Rows are points. The points of each table are mixes of a few directions, plus a little noise. Count the directions of each table, and those that both share. Where both have some left over, give the other angles between the two spaces (their principal angles), to ten degrees, smallest first.

First, 5 rows:
0:  32  19  -8
1: -69 -41  18
2:  29  17  -8
3:  32  18  -8
4: -23 -14   6
Second, 7 rows:
0:   2  -5   1
1:  39  41  26
2:  -6  12  -3
3: -38  37 -22
4:  27 -61  14
5: -32  20 -19
6:  10 -45   4
Directions: first 1, second 2, shared 0; angles 40

First (9 x 6):
0:   -1   -7    0   11    1  -20
1:   -4    1    3    8   -1    8
2:  -10    3    9   21   -2   25
3:    8   -9   -9  -12    3  -40
4:    6    1   -4  -17    1   -6
5:   33   28  -22 -121    5   32
6:   -1  -12   -2   17    1  -35
7:  -17   -2   14   47   -4   19
8:  -16   -3   12   45   -4   15
Second:
0:  -1 -15  -2  40  -7 -19
1:  20 -16   4  19 -25  19
2:  -9  -6   8  11   6 -26
3: -17  14 -23  -8  24 -27
4:  15 -16 -24  30 -15 -11
5:  40  -6  38 -67 -27  43
6: -19  -1  25   8  13 -25
7:  -1   6 -20  -9   7 -11
8: -29  42  -6 -24  24  57
Directions: first 2, second 4, shared 2

First, 10 rows:
0:  10  20 -13  28  16  47   9 -35 -22
1: -14 -15   2   1 -12 -30  -9  24  32
2: -21 -13 -10  31 -10 -20 -12  18  50
3: -21  -2 -24  66  -2   9 -10  -2  53
4:  37  22  19 -60  17  33  22 -30 -90
5:   1  18 -23  54  14  48   4 -35   2
6:   8 -18  34 -85 -15 -55   0  37 -24
7:  -8   1 -11  28   0   6  -3  -3  20
8:  14  -3  22 -57  -2 -18   6  10 -36
9:  -7 -10   3  -6  -8 -21  -5  16  16
Second, 7 rows:
0:  -2  10  10 -31  29 -23 -24 -13  54
1:  24   8 -18 -16  27  12  -3 -30   2
2: -47  12  53  16 -29 -12  -1  31   2
3: -13 -41  35  38 -20  39   6  18 -36
4:  20 -79 -46  23 -28 -14   5  38  -1
5:   6  59 -10 -36  28 -19  -5 -31  23
6:  12  29 -24   6  -6  16  22 -14 -44
Directions: first 2, second 4, shared 1; angles 80

First (10 x 12):
0: -67 -10   8 -51   0   9  -3 -21  15 -21  -7  63
1:  58  11   0  38 -20 -40  23  20 -19  29  -9 -61
2: -24  -6   0 -23   5   6  -3 -24   2 -11   0  31
3: -42  -3  14 -31 -23 -24  19   8   7   0 -19  23
4: -51  -9   4 -43   3   7  -3 -31   8 -18  -5  54
5:  -4  -4  -4 -20   2 -13   5 -47 -12  -4  -5  22
6:  17   5  -7  36  21  47 -27  45  15  -4  23 -26
7:  81  11 -12  52   4 -13   3   0 -23  22   8 -63
8: -42  -3   3  -5  14  48 -24  42  29 -19  13  21
9:  73  10  -8  48  -6 -24  11  10 -22  26   1 -64
Second (8 x 12):
0:   1  10   2   4 -18  -3 -13   3  14  12  -9   8
1: -74 -30 -21 -14  39  -7  -7  32 -58  66 -50 -46
2:  10   1   5   2  -4   1  -3  -5   7 -15  10   4
3:  12 -15  15  -3   4   1 -20  -8   0 -51  28  -4
4:   4   2   6   2 -11  -2 -14  -1  10  -5   1   5
5:  29   7  39  10 -61 -10 -91  -4  58 -59  19  27
6:  13  -4  -8  -5  30   9  50 -14 -19 -16  22  -4
7:   5  29 -36   4  20  10  98  -5 -12  69 -19  12
Directions: first 3, second 3, shared 0; angles 60, 70, 90

First (8 x 20):
0:  22 -22   6 -30   1 -18   4  -6  11   5  30   3 -15  41   9  -8  -8 -13  -4 -61
1: -63  42 -20  35  -6  24 -14   1  -1 -19 -79 -18 -14 -54   2  50  19   7  48 119
2:  30 -31   8 -43   1 -26   6  -9  17   7  42   3 -24  60  14 -10 -12 -19  -4 -87
3:  16  -6   6   3   3   0   4   4  -7   6  19   7  17  -1  -7 -19  -4   5 -21 -18
4: -36  34 -10  45  -2  28  -7   9 -16  -9 -50  -6  20 -63 -13  15  13  19  10  96
5: -22  24  -6  36   0  21  -4   8 -15  -5 -32  -2  22 -49 -12   5   9  16   1  68
6:  16 -14   5 -17   1 -11   3  -3   5   4  22   3  -6  25   4  -9  -6  -7  -7 -40
7:  37 -27  12 -28   3 -18   8  -3   5  11  47   9  -1  41   3 -25 -12  -8 -23 -78
Second, 11 rows:
0: -29 -13  18  -2   0   3   5  37 -34  28 -29  -6  -4 -23  19   1  -9  14  -2  30
1: -69 -44 -21  -1   2  -9 -24  58   6   2  -7   7 -21 -13  23 -24  24  25  31  38
2: -14 -40  36 -21   3  -5   8  23 -27  22   4   9 -10 -17  17 -17  -6 -11   3  11
3:  35   7 -22  -4   1 -10  -3 -20  29 -14  36   3   6  42 -13 -10   0   1 -15 -63
4: -23 -19  43 -12  -1   3  18  54 -66  58 -40 -12   0 -28  31   1 -29  19 -23  21
5: -74 -16 -84  24   0 -10 -49  39  63 -42   4   6 -20  12   3 -18  50  40  48  29
6:   3 -24   9 -13   2  -7  -1  -5   8  -5  24  12  -7   4   1 -16   7 -16   8  -9
7:  11  10  -4   5   0   4  -2 -35  21 -26  11   7  -1  -3 -15   5  12 -22  15  11
8:  60  28 -31   4   0  -5  -5 -70  59 -49  53  10  10  47 -36   0  13 -25  -2 -63
9:  29  79  -2  30  -7  23  17 -18 -29  16 -57 -32  28  -9 -13  51 -30  20 -34   9
10:  71  33  58 -10  -1  14  37 -63 -31  10   0  -3  19 -11 -18  25 -31 -46 -28 -14
Directions: first 2, second 4, shared 1; angles 70

First (8 x 32):
0:   -1   -9   -3    9  -15   12   14  -12   10   24   10  -24  -16    4   -5    8  -14   26   -1   14   11   33  -12   -5    9  -22   12    7    1    6    8  -10
1:   -1    5    3   -5    6   -4   -6    3   -5  -10   -1   12    9   -1    6   -3    3   -8   -5   -6   -4  -13    3    8   -3    7   -1   -4   -3    2   -3    1
2:    6    4  -10   -5   16  -12  -10   20   -4  -15  -21    9    1   -8  -13  -10   22  -30   23   -8  -14  -27   21  -22   -6   27  -28    2   11  -24   -3   19
3:    7    3  -11   -4   15  -12   -8   20   -2  -13  -21    6   -2   -8  -15   -9   22  -27   25   -7  -12  -23   21  -24   -5   26  -29    2   11  -24   -2   19
4:  -30    5   57    2  -36   31   10  -67   -9   11   76   18   42   27   79   25  -74   76 -112    4   38   45  -71  121    7  -77  105  -23  -56   99   -4  -72
5:    5    0  -10   -1    6   -5   -2   12    1   -2  -14   -3   -8   -5  -14   -4   13  -13   20    0   -7   -7   13  -22   -1   14  -19    4   11  -18    1   13
6:    5    4   -9   -5   15  -12   -9   19   -4  -15  -20   10    1   -8  -12   -9   22  -28   21   -9  -13  -25   20  -20   -6   26  -26    1    9  -22   -4   17
7:    8  -10  -17    9   -6    4   11    5   12   20  -10  -28  -26   -2  -25    1    6    5   28   12    1   19    6  -35    7   -1  -15   12   16  -20    8   10
Second:
0:  13  20  17  24   7  -7  18  39  -5  31 -11 -19 -56  12   3  20 -28  -6  50 -17   2 -29  21 -35  10 -17 -28  10 -15 -11 -22  -1
1:  12  23  39  20 -31  -1  17  30  -7  35  11 -30 -36  26  29  48 -59   6  22 -46  19   4  12 -20   5 -43  -2  10 -26  30 -27 -24
2:   3 -10   6  10  -7  20  16  13   1  42  -8 -30 -42  28 -15  13 -19  19  32   8  18   5   3 -20  11 -49 -15  15   0  10  -8  -7
3: -14  -3  -4  -8  48  -5 -18 -26  -1 -41  -5  47  36 -20  -2 -31  32  -2 -44  28 -22 -37 -24  52   0  34  10 -23   6 -15   4  13
4:   5 -15 -68 -23 -63  -9   9  -5   4   8  19 -27   5 -29  -9 -32  35 -13  48  21   8  79  31 -64 -19  33  12  23   7 -25  49   1
5: -22 -10 -12 -25  26   7 -17 -29 -14 -30   8  49  41  -6   9 -46  31   2 -33  36  -5 -24 -17  57 -10   9  24 -16 -11   5  12  -6
6:   7  13  14  38  -2   0  29  -4  18  33  14 -32 -46  -5   7  28 -38  33   0   6   3  19 -21  -9  23 -12  12   2  -9  -9  -4  -9
7:  -7   0  -5 -31   6 -11 -30  -6 -14 -49  -2  42  59 -10   9 -22  30 -32 -28 -15 -12 -19   8  26 -21  33   4 -13   3   7   3   7
8:  17  16  29  24  -6 -10   6  21  11   9  -8 -26 -20   5   2  48 -33  -5   0 -45  -3   0   4 -22  10  -2 -17   2   7   3 -22   6
9: -14 -34 -18 -30  21  14 -29 -33   7 -37 -18  25  59  -2 -34 -25  47  -3 -47  23  -9   3 -18  34  -7  13   2 -10  37   4  15  20
Directions: first 2, second 6, shared 2

First:
0:   15  -22   35  -10    1    2  -33   -3    7  -11   31   -5    6   -7   -2   13   -2    0    5    0   11  -28  -11   -9   -2  -19   28   -9  -35   -5  -16   -9
1:  -13   14   10   -5  -11   38    9   -9  -17    1    2   -9   12   -1   12   -2   12   10  -14   27   17    2   13   13  -15  -10   16    9   18  -22   36   14
2:  -11   29 -114   38   19  -90   67   26   19   26  -83   34  -41   22  -20  -28  -20  -21   18  -57  -64   69    0   -4   40   72 -109    6   54   60  -35   -7
3:  -16   18    6   -4  -12   41   14   -9  -19    3   -3  -10   11   -1   13   -3   13   10  -15   29   17    6   15   14  -16   -9   14   11   24  -23   41   17
4:    5   -7   15   -5    0    5  -13   -2    1   -4   13   -4    4   -3    0    5    0    1    0    3    6  -11   -3   -2   -3   -9   14   -3  -13   -4   -3   -3
5:  -14   11   27  -11  -15   57    1  -13  -22   -2   13  -16   18   -5   16    2   16   14  -18   38   28   -7   15   15  -23  -21   33    9   13  -34   46   18
6:   44  -48   -8    8   30 -102  -42   22   49  -10   13   23  -26    1  -34   11  -33  -26   40  -72  -40  -21  -40  -38   40   17  -27  -28  -66   56 -105  -44
7:  -10    7   28  -11  -13   49   -4  -12  -18   -3   15  -14   17   -5   14    3   14   12  -15   33   26  -10   11   11  -20  -21   32    6    6  -29   37   14
Second, 8 rows:
0: -38  -8  15   8  25  21 -48 -34  23  -5  34  16  30 -37 -20  17  -1 -28  33  28   3 -66   5   9  -5   4  44 -47 -61  54 -47   9
1: -23  15  24 -12 -21  43  19  -9 -27   7  -4 -19  19 -12  12   5  14  11 -15  31  18  -2   4  18 -10  -3  25   8  33 -30  35  23
2:  24 -13   5  12  24  32 -59 -16  26 -25  49  17  -2  14   4  -8  -1   1   3  19  27 -28  24 -17 -38 -45  24  -9 -71  11   8 -18
3:   3  -3  19 -18 -10  20  -6  -5 -17  -9  13 -13  11   9  13   8  22  10 -20  10  11  10  16  21   0 -20  23  10   5 -30  41   6
4:  42 -26  38 -22 -30 -62  34  45 -14  13 -24 -28 -23  -4  -4  10 -26  15  -2 -52 -15  15 -67 -31  36  18 -24  21  42 -39 -41 -16
5:  -1  -8  31 -17 -30 -43  47  28 -20  24 -35 -26  -4 -26 -10  14 -20   4   7 -30 -19   2 -60 -11  37  39 -14   6  55 -19 -45   6
6:  -5   8 -44  -1  21  13 -28 -22   2 -23  17  18   8  40  13  -3  45  -6 -23   6  -7  38  73  47   0 -25   4   3 -26   7  70   1
7:  -1  35 -89  51  22 -24  41  13  27  18 -51  35 -40  17  -9 -43 -33  -5  17 -12 -18  33   5 -34 -19  32 -83   8  24  47 -20 -11
Directions: first 2, second 5, shared 2

First:
0:   -1  -63  -30 -120   -7   -2   62   50   39   38   20    6  -67   47  -56   65   16  -47  -66   32  -58  100  -60   -9   75   10  -16  -28   25  -78  -35    1
1:    6   28    0   -7    5   16  -29    2   -2  -12   -8  -28   30    7   -7   21   10    3   10   13   19  -25  -35   18    2   -8   10   33  -18    7   -1  -11
2:   15   14   -4  -23   23  -13   22    1  -13    9   24  -38   -4   -7  -11    3   -5   34   14  -18  -73    9  -12    5   -5   12  -25    8   -6   11   22   22
3:   -9   -7   -5   32   -6   -8    6   -4  -11   18  -20   40  -35   -8   14    2    8    2   13   13   -7   34   -5    8   -3  -17   27    4    9   -5  -33   17
4:   -2   12   14   58  -17   15  -26  -15    9  -37  -30   31   46   -9   30  -46   -8  -16   -2  -10   88  -48   34  -15  -19   -1   14    4    8   21    7  -33
5:    8  -28    1  -24  -29  -29    2   -9  -28   20   34  -49   -6   12   -5   37   10    1   15  -16   21    4    0   10   -9    4  -14  -10   -2  -25    0  -38
6:  -34    6   15   37   10   21  -45  -12   15   -8   -9   38    0  -15   14  -24  -10  -12   -1   18   33  -46   59   -8  -13  -10   18  -33  -21   22    5   31
7:   19   39    8   46   21    1    9  -14   -8  -28  -13    2   37  -27   22  -58  -19   35   18  -32  -23  -27   18   -9  -28   10  -12   22    5   46   33   11
Second (9 x 32):
0:  -5 -20  29  19  -4  -9   8  17   0  -4  20   4   4   6  13  -2   5  -3  10 -17  -2  -3   4 -15  -3 -18  13  -4  15 -19   3 -20
1:  20  21 -40 -17 -14 -18  23   2  10  -8 -20  41 -23 -43   7  -6  18  -6  10 -27  20  11 -22   8  -6  35  48  33  -9  -3   0  21
2: -18  70 -48   4   5  -4   4 -38   5 -10 -41 -35  -2  13  -6  -3 -34   1 -63  16 -11 -44 -16  47 -19 -11 -71  20   3  24 -33  -8
3:  30   6 -86 -95  28  65 -55 -66 -23  33 -67   4 -21 -23 -72  -6 -14  22  -9 108   6  76  -4   2  45  88 -23 -16 -74  96   8 107
4:   2 -18  13  18 -15 -14   3  36  13 -50  28  25 -10  -3   5  16   7  -3  39 -18   8   9  32   4  13  29   9   1  15 -32  38  -4
5:  -4 -20  27  17   3 -11  12   3  -5  10   5   6   1   7  15 -17   0  -2  -8  -9  -5   3 -10 -27  -2 -25  13  -2  17  -8 -12 -18
6: -11 -72  59  27  14   4 -12   9 -15 -11  20  10  -1  35   1 -23 -13   8   5  34 -17  39  21 -63  33 -11 -11 -35  29  -3  13 -12
7:  -5  15  24   9 -12  -6   8  23   7  23  30 -24  27  -2  19  25  21 -10  17 -50   4 -43  -3  22 -31 -43  21   2  -3 -31  -6 -32
8: -12  19  21  17  -8  -8   9  14   6  16  23 -29  24   9  17  18   9  -7   0 -38  -1 -46  -3  22 -29 -46   0   1   5 -25 -12 -36
Directions: first 6, second 5, shared 0; angles 30, 60, 60, 70, 90

First:
0:    8   12    8  -14   14  -11   -7   31   -7   -4   -1  -16    4    1   -7  -12    2   -4    3   14   -6   -1    7   -3   -2    8  -15  -29   -4  -16    9   -1
1:  -33   -7   56  -54   -9   25  -12    6  -31   13  -22   43   64   45  -69  -16   11   -8   -1  121    9   27  -32   11  -25   39   51   -9  -13  -20   35   -4
2:   45   13  -51   26  -10  -29   11   18   11  -18   11  -50  -61  -41   48   -7    0    8   20 -101  -10  -36   30   -4   21  -22  -56  -10   12   -3  -17    3
3:   -2  -33  -37   48  -19   62   40  -86  -17   -8   -5   25  -32  -16   -5    8   -1   13    7  -42   33   22  -25    7  -12    6   36   58    8   37  -17   -4
4:  -35    8   10   27   83  -13  -17   -8   45   -1   47  -11    9   17   23   51  -24  -20  -68   14   -1   27   -1  -13  -15  -33  -11    7   13   16  -38   19
5:  -47   -2   35  -22   14  -43  -27  -21   65   11   22   27   27   43   18   48   -2  -27  -56   47   -6    3  -27    9    1  -33   -3   45   29   -6  -20   21
6:   13   -3    3  -44  -33    1    7    4  -29  -18  -22   -1   -1   14  -37  -30   22   -1   19   32   11   -5  -26   22   -8   25   -9    0   21  -45   21    5
7:   27    3   -3  -25  -61  -18    1   23  -14    5  -29    0   -3   -9   -1  -30   15    9   44  -16  -11  -30   10    9   21   10   -7  -11   -8  -17   24   -9
8:   -1  -20  -35   61   33   57   31  -60  -14  -12   16    1  -29  -20    5   16  -15    9  -14  -44   26   31   -9   -8  -18   -1   20   30    2   39  -28   -2
9:    6    9   14   -6  -52  -52  -25   39   31   39  -18   14   19  -15   43    2    1    6   32  -30  -37  -47   44  -12   44  -22    0  -13  -37   23   16  -18
10:   21   18   -2    6   42   15   -1   52  -37   -6    4  -34    4  -17  -15  -26  -10   10   15    2   -7   10   28  -18   -7   24  -10  -66  -26   -4   14  -10
Second:
0:   8  21  -8  -6 -60 -60 -33   4   9  40  -6  16  10  11  31   2   0 -12  -8  32 -23  -6   0  10 -24 -18   7  23  21  11   0  46
1:   3   3 -14  -7 -37 -47 -21  -7  12  28 -20  19   4  16  29  13 -15  -3 -23  16 -16  -7  14   3 -28   8  22  18  11 -15  -2  34
2: -37 -18  -3 -10  37  59  23 -31   3 -14  22  -9  12   3  -5  17  13   7 -23 -18  20  13 -15   5  19  -2   5  24   3  13 -13 -21
3:  12   6  36   2  31  21  33  67 -13 -58  12 -41 -11 -18 -44 -46  12   6  72 -39   8 -12 -13   8  47  -3 -64 -67 -23  18  18 -66
4:  36  13 -22  24   4 -56  -7 -63  36 -11  31   3 -58  21   3  15   4  -3 -43  19  -8  11 -10 -21 -25 -24 -13  61  32   9 -44  25
5: -33 -25  12 -40 -41 -46   2 114   2  -3 -93   0  44   5  44  -2 -56   3  39 -60 -15 -52  42  47  -6  66  -1 -91 -19 -83  54 -11
6: -22   0   1 -11  14  35  12 -30   2  -1  32  -7  11   7  -6   5  23   5 -16   5   7  13 -18   3  16 -16   1  32   5  36 -14 -12
7:  33  14  -2  -1   6 -22   3 -41   5  -5  25   1 -29  23 -29 -16  18  20 -16  34 -17  11   9 -32  -2   5  12  30 -15  36 -20 -21
8: -20 -22  10   4  39  90  13  16 -38  -4 -15   1  29 -32 -24  -1  -3   4  22 -16  25   7   7  -7  20  22  22 -43 -32 -19  26 -25
9:  21   9 -11  45   5  28 -26 -27 -19  25  12  17  -9 -35  -2  13   4 -25  -4  26  18  20 -17 -18 -18 -36   9  14  18  -5  -6  51
Directions: first 5, second 6, shared 1; angles 30, 40, 90, 90

First:
0: -15 -16 -12   6   6   6   5  12 -13  -1   4   2  17  16 -12 -12 -11 -30 -26   3  30   4  15  36  -8 -10 -31  12   0 -13  28  -2
1:   3  27 -17  -5  77   0  -9   1   1   5  24  65  32  20 -27 -18  29   6 -10 -23 -12   6  21  32   0 -10 -45 -17  -5  35  24  18
2:  -8 -20  31  -2 -84  13  -2  12  19   8 -26 -61 -30 -23   8  26 -11  -1  48  16  15 -15 -34 -57   9  21  58  10  -7 -42 -53  -5
3: -14 -36  28 -47 -25 -33  -4   9 -24  31   7  21  15  21  -9  10 -21 -31  14   2  32  17  -5  36 -16  -8 -29  21  11 -42  -1   2
4: -38 -15  28 -31  12  -3 -16  31  22  20 -40  14 -34   5 -51  14 -19 -20  68 -49 -26 -58  20  10 -24 -39  16  23 -42  12 -46  13
5:   4  -4 -28  40 -22  35  11   9  -9 -12  27 -28  43   7   8 -20  14 -20 -53  41  68  34 -10   4  20  31 -26  -8  17 -37  40  -4
6:  34  40 -43  86 -11  44  21 -32  23 -63 -19 -80 -43 -50  56  -9   9  53 -45  25 -46 -14  -6 -73  27  23  70 -25   2  48   5 -24
7:  32   4  15 -39  12 -65   4 -48 -29   2   9  30 -19  -5  47  14 -15  35  -9  -2 -56  25  -3   9 -14 -10   2  -2  31  26   5 -14
8:   2  19  -1  -7  36   4 -10   5  10  10  14  37  19   9 -20  -5  26   8  13 -13  -5   2   3   3   5   2 -17 -15  -6  14  -2  16
Second, 9 rows:
0: -32 -62  25 -40 -80  -9 -18  44 -25  40 -27 -31  20  16 -15  14 -19 -59  21  25  92  -2 -35  17   4  16 -14  58   7 -93 -27  10
1:  -3   0   7   4 -14  11   3   5  11   3   8  -6   2  -1  -7   4   3   0  12   2   8   4  -3 -14   1   7   6 -11  -6 -10  -5   1
2: -33 -55  31 -21 -91  15  -5  44  -3  34  -6 -41  20  14 -24  14 -17 -58  32  25  93   5 -29  -1   1  20  -4  30  -4 -96 -25   6
3:  36  49 -35   2  99 -35 -10 -40 -13 -23 -15  47 -18 -13  34 -11  23  60 -34 -25 -89 -15  16   6   6 -15  -1  -3  11  94  14   4
4:   1  -2  20 -16 -35   8 -17  18  13  25  -4  -8  10  -4  -9  15  26   3  43  11  27  -1 -36 -39  21  31  19   2  -2 -33 -42  17
5: -11 -13 -19  21  22  -4  27 -13 -16 -26   8  -2 -10  11   3 -16 -41 -22 -51  -6 -12   5  47  52 -31 -38 -25  -1  -1  20  55 -23
6:  11  22  -1  10  15   9   1 -10  16  -7   9   9  -3  -8   1   0  16  23   8  -5 -24   3   0 -23   6   6  13 -23  -4  21  -4   2
7:  24  30 -27   0  68 -26  -7 -28 -14 -17 -11  32 -13  -7  24  -8  12  38 -27 -17 -60 -11  14  11   2 -14  -4   2  10  65  13   2
8:   6  25  -3  41  16  30  27 -19  30 -27  36   0 -10  -5  -7 -10  -3  14  -7  -8 -33  13  32 -13 -12 -11  12 -52 -14  31  25 -16
Directions: first 5, second 3, shared 2; angles 60
